Every row gives one point. The points of each table are mixes of a few directions, plus a little noise. How many directions does each table use, and how many do they share? Where both have some left over, give the other angles between the two spaces (their principal angles), to ten degrees, smallest first.
(in the rows, 128 means zero)

First (6 x 2)
[[132 164]
 [122  78]
 [134 187]
 [124  94]
 [124  85]
 [132 158]]
Second (6 x 2)
[[133 180]
 [135 179]
 [121  63]
 [129 142]
 [123  91]
 [126 113]]
Directions: first 1, second 1, shared 1

First (9 x 6)
[[ 66  79 117 165 175 110]
 [132 133 119 141  89 188]
 [128 128 143  96 117 110]
 [210  79 166 125  89  92]
 [152 163 113 147 157 123]
 [149 167 111 144 158 124]
 [ 51 123 117 116 125 160]
 [161 109 146 120 104 117]
 [103 171 120  98 139 129]]
Second (7 x 6)
[[118 144 183 125 189 167]
 [139 110  67 131  57  81]
 [134 120  96 129  93 105]
 [122 135 155 128 158 147]
 [116 145 191 124 199 175]
 [133 121 101 128  98 108]
 [132 121 105 128 104 113]]
Directions: first 4, second 1, shared 0; angles 70

First (11 x 11)
[[110 137 109 137 209 203 134 123 114 120 157]
 [ 98 136 180  66 174 132 170 143 126 122 141]
 [149 122  95 168  94 121 100 118 130 133 118]
 [144 117 167  99  33  29 131 138 146 137  93]
 [136 122 156 106  69  64 132 135 140 134 106]
 [152 120 108 158  69  94 103 122 135 135 109]
 [108 136 138 109 186 168 147 131 121 122 148]
 [161 122  45 220 106 163  72 104 123 133 124]
 [126 132 101 153 165 174 119 120 120 125 143]
 [107 133 173  75 149 117 161 142 129 125 133]
 [118 131 135 117 154 143 138 130 125 125 136]]
Second (10 x 11)
[[175 158 117  97 118 139 124 119 117 157 101]
 [180 161 116  94 117 141 124 118 115 160  99]
 [174 157 117  98 118 139 124 119 117 156 102]
 [142 137 125 119 125 131 127 125 125 137 120]
 [ 47  76 147 181 145 108 135 143 148  78 174]
 [190 167 113  88 115 143 123 117 113 166  93]
 [184 164 115  91 116 142 123 118 114 163  96]
 [ 17  57 155 201 151 101 138 149 155  59 192]
 [ 68  90 142 167 141 114 133 139 142  91 162]
 [104 113 134 144 133 122 130 133 134 113 142]]
Directions: first 2, second 1, shared 0; angles 80

First (10 x 18)
[[ 97 155  98  76 122 132 115  99 103 162 119 138 116 134  81  97 122 145]
 [104 154 120  97 120 148 156 112  99 122 121 104 115 137 130 113 120 115]
 [103 162 142 107 118 171 205 118  81  85 112  65 110 142 176 116 114  91]
 [142 135 179 170 124 167 224 155 108  40 122  51 126 136 236 157 125  66]
 [139 116 133 146 131 121 122 140 142 122 131 132 134 126 135 137 130 128]
 [139 111 111 130 134 100  70 128 156 167 137 176 138 119  86 128 136 162]
 [162  90 134 170 137  99  84 149 172 137 141 167 148 116 122 151 141 148]
 [ 97 157 104  76 120 137 126  99  97 152 118 128 115 136  94  99 121 135]
 [132 114  95 115 135  89  46 118 160 194 139 195 137 117  51 117 135 180]
 [170  90 160 194 137 117 129 165 165  95 141 127 146 120 174 166 138 118]]
Second (9 x 18)
[[102 101 142 134 168 175 185 122 107 112 133 136 121  69 123 128 145 108]
 [136 115 133 111 136  78  74  99 171 146 118 166 132 107 117 153 124 128]
 [109  77  86 133 199 193 216 132  78  84 151 164 144  75  91 108 140  88]
 [117 172 122 134 102 159 150 141 119 133 106  64 130 167 164 110  91 160]
 [137 143 213 117  66  65  58 105 173 145 136 121 109 155 146 170 138 139]
 [122 168 102 129 116 144 133 135 133 144  94  81 134 153 158 112  87 162]
 [148  94 170 104 104  59  76  95 156 103 170 186 140 152  94 169 138 103]
 [144 131  56 137 154 134 127 155 113 142 115 138 135 127 116  97 129 130]
 [137 151 127 152 107 144 134 169 102 143 129  95 107 146 142 105 159 133]]
Directions: first 2, second 5, shared 0; angles 30, 70
